Every row gives one point. The points of each table are mixes of a few directions, plus a little noise. How many directions does each table use, and how many do they share? Where both have some left over, give the other angles between the two spaces (their principal angles), to ten degrees, smallest first.
In the rows, 128 means zero.

First (4 x 3):
[[133 129 125]
 [200 137  80]
 [ 74 121 164]
 [105 125 143]]
Second, 6 rows:
[[153 131 111]
 [139 129 121]
 [153 131 112]
 [153 131 112]
 [145 130 117]
 [ 25 115 197]]
Directions: first 1, second 1, shared 1

First:
[[180 145 142  81]
 [119 125 125 136]
 [131 128 128 127]
 [189 149 144  74]
 [ 91 116 118 162]
 [ 59 104 110 191]]
Second (5 x 4):
[[ 90  95 141 159]
 [190 150 133 132]
 [ 74  79 159 115]
 [169 180  91 115]
 [117 136 116 119]]
Directions: first 1, second 3, shared 1

First (7 x 6):
[[137  79 161  73 103 124]
 [137  92 152  85 109 125]
 [109 208  71 222 170 136]
 [123 149 115 151 139 130]
 [140  77 164  67 101 123]
 [121 152 111 156 139 131]
 [126 139 120 141 134 130]]
Second (8 x 6):
[[179 124  81 125  93 177]
 [ 53 131 147 117 153  71]
 [117 134 211 148 190  67]
 [156 137  70 109  85 138]
 [110 147 149 128 110 133]
 [121 101 145 142 166 139]
 [179 115 102 133 127 151]
 [109 136 118 121 102 150]]
Directions: first 1, second 4, shared 0; angles 90

First (8 x 8):
[[179 170 133 134  98 135 140 121]
 [ 87  80 144 123 184 124  92 145]
 [162 151 140 133 120 135 125 129]
 [181 157 156 134 132 138 110 135]
 [ 82 107  99 121 114 117 151 119]
 [154 176  90 131  51 127 187 101]
 [124 136 110 127 105 125 149 119]
 [ 57  48 154 118 219 121  71 155]]
Second:
[[102 112 121 138 140 105 113  97]
 [ 94 147  62  79 111 124 197 146]
 [121 130 165 155 199  78  86  84]
 [132 137 146 126 181 106  99 114]
 [142 110 145 129 138 145  79 133]
 [179 123 142 128  68 194 121 183]
 [156 159 158 149 129 117 156 135]
 [105 111  86 125  50 147 172 131]]
Directions: first 2, second 4, shared 1; angles 40

First (10 x 9):
[[153 131  79 107 139  79 116 162 114]
 [109  66 187 167 136 183 148  59 143]
 [133 166 104 110 120 107 119 162 122]
 [103  37 210 183 141 205 155  30 150]
 [139 127 108 120 134 107 124 141 123]
 [142 148  93 109 129  95 118 160 119]
 [123 166 122 117 115 125 123 151 127]
 [135 132 115 121 130 115 125 139 124]
 [ 98 201 153 124  93 161 126 147 137]
 [144 106 107 124 142 105 126 132 122]]
Second (10 x 9):
[[104  95 144 165 119 130 139  71 145]
 [152 100 142 112 130 126 133 156 153]
 [117 130  92 136 125  69 159 104 122]
 [126  90 166 146 136 113 136 102 170]
 [143 109 145 117 119 181 115 151 130]
 [142 161 133  91 170 110 187 152  94]
 [131  63 128 141 101 133 147 108 155]
 [111 184 115 140 130 121  72 129 118]
 [ 97 249 120 132 147 176  54 135  62]
 [155 101  94 101 104 117 138 170 133]]
Directions: first 2, second 5, shared 1; angles 50

First:
[[151 118  76 152 125 150 140 108 151 111 145]
 [153 181  96 136 128 133 133 105 143 155 167]
 [ 82  77 206 142 115 194 164 178 148  49 103]
 [ 89  32 174 113 131 111 114 164  99  85  57]
 [156 156 136 113 157 139 168 149 133 114 131]
 [139 152 105 110 147  85 101 113 111 174 120]
 [103 135  78 154 142 134  79 101 161 159 111]
 [171 138 140  87 125  71 145 130  75 146 143]
 [107 162 143 145  82 136 108 103 132 159 174]]
Second, 10 rows:
[[133 143 122 107 146  85 104 122 105 165 111]
 [110 170 199 135 120 193 175 163 156  95 155]
 [152  20  11 163 105  98  88  71 121 112 114]
 [136 155 123  93 158  60  92 123  93 187 104]
 [125 166 154 100 152  97 117 139 111 164 118]
 [130 131 124 121 134 113 121 125 123 139 123]
 [118 142 160 143 117 175 160 146 152  96 145]
 [132  97 100 142 117 130 124 116 131 116 127]
 [129  67  90 172  93 176 146 110 155  73 148]
 [115 189 197 110 140 149 155 163 135 134 137]]
Directions: first 5, second 2, shared 2

First (8 x 12):
[[ 80 148 171  93 130 171 111 176 152  66  62 154]
 [170 147 130 134 117 225 122 120  98 169 152 133]
 [116 102 170 102 173 110 153 135  90 169 112 174]
 [135 126 109 141 121 106 128 117 136 126 143 113]
 [155 151  99 151  94 176 110 117 141 119 152  98]
 [145 129 155 115 142 188 134 133  92 169 129 156]
 [ 96 108  98 140 126   7 134 118 167  86 124  99]
 [124 111  90 149 123  40 134 106 148 118 150  97]]
Second:
[[191 159  75 119 120 121 112  85 102  87 102  67]
 [ 61 109 160 174 112 153 177 174 150 149 150 170]
 [ 62 113 143 187  95 164 170 149 170 146 149 159]
 [115 121 122 130 110 141  92  82 184 147 135 135]
 [137 122 142  97 148 112 101 124 127 140 129 138]
 [154 126 126  82 143 110  65  83 148 141 125 126]
 [162 129 138  76 164  96  98 130  96 129 120 126]
 [155 146 129 136 153 110 205 212  21  83 111 104]
 [115 128 118 151 107 145 131 112 154 129 131 126]]
Directions: first 3, second 3, shared 0; angles 30, 80, 90

First (9 x 14):
[[128 129 127 126 130 127 130 128 130 129 127 131 126 128]
 [123  84 136 173  91 150 117 120 116  71 123  41 176 113]
 [133 160 121  94 155 112 138 137 136 170 133 191  93 139]
 [130 145 125 110 141 120 133 132 131 150 129 162 110 135]
 [122  68 141 189  77 162 111 118 113  51 123   7 195 107]
 [131 154 122 101 149 113 135 135 134 163 130 182  99 138]
 [124  83 138 175  91 152 115 118 117  70 123  37 179 112]
 [129 157 122  97 153 112 137 135 136 167 132 189  94 137]
 [132 171 119  85 164 105 140 136 139 183 132 213  81 143]]
Second:
[[119 195  93 109 164  87  85 120 136 103 140  81  71  87]
 [132 105 141 129 109 153 136 121 133 159 118 134 157 159]
 [137  85 155 136  99 158 153 134 133 146 116 164 174 160]
 [147 173 145  99 120  76 110 179 187  23 124 187 121  71]
 [138 114 150 114  94 162 123 118 162 172 105 132 175 176]
 [105 147  86 141 170 123 115  92  80 166 147  57  79 122]
 [116 128 109 139 146 136 126 104  99 163 136  89 111 137]
 [128  76 144 158 126 129 176 156  92  91 139 184 137 114]]
Directions: first 1, second 3, shared 0; angles 80

First:
[[110 216 158 182 106 158  78  76 125 199 129  98  69 170 203 101 122  89]
 [118 111 103 106 180 128 145 115 138 109 129 114 141 112 158 187 142 135]
 [115  71 119  66 185 125 219 146 140 162 121 124 155 147 134 164 192 157]
 [113 170 127 153 105 132 163 134 141 177 103 125 125 164 124  87 147  85]
 [123  90 145  82 159 133 183 133 131 182 130 124 130 158 145 140 178 160]
 [149 111 122 135  98 111  97 151 118  64 133 150 142  92  74 113  90 134]
 [155 122 135 146  83 117  71 141 110  75 141 149 127  96  78 101  78 138]
 [144 133 116 151 106 117  68 126 120  57 139 137 131  86 104 133  78 124]]
Second:
[[130 185 116 139 137  94 144 100 178 137 161 121 106 133 114 145 119 106]
 [109  90 180 134 108 147 119 131 112 113  27 129  80 183 140 146 186 213]
 [116 135 135 125 120 161 131  98 137  84 138 130 121 138  63 148 133 118]
 [121  86 110 144 165 137  90 162  94  91  93 124 161 157 133  81 127 153]
 [146 151  97 121 161 122 121 128 156 110 194 134 144 117  84 117  94  69]
 [109 159  59 167 142 103 143 127  91 149 191 103 210  72 160  80  80  94]
 [150 154 159 104  96  97 156 121 165 193 136 137  79 106 166 168 135 117]
 [142  64 174  91  96 159 125 159  86 149  85 149 120 115 161 140 151 151]]
Directions: first 4, second 5, shared 0; angles 50, 50, 90, 90
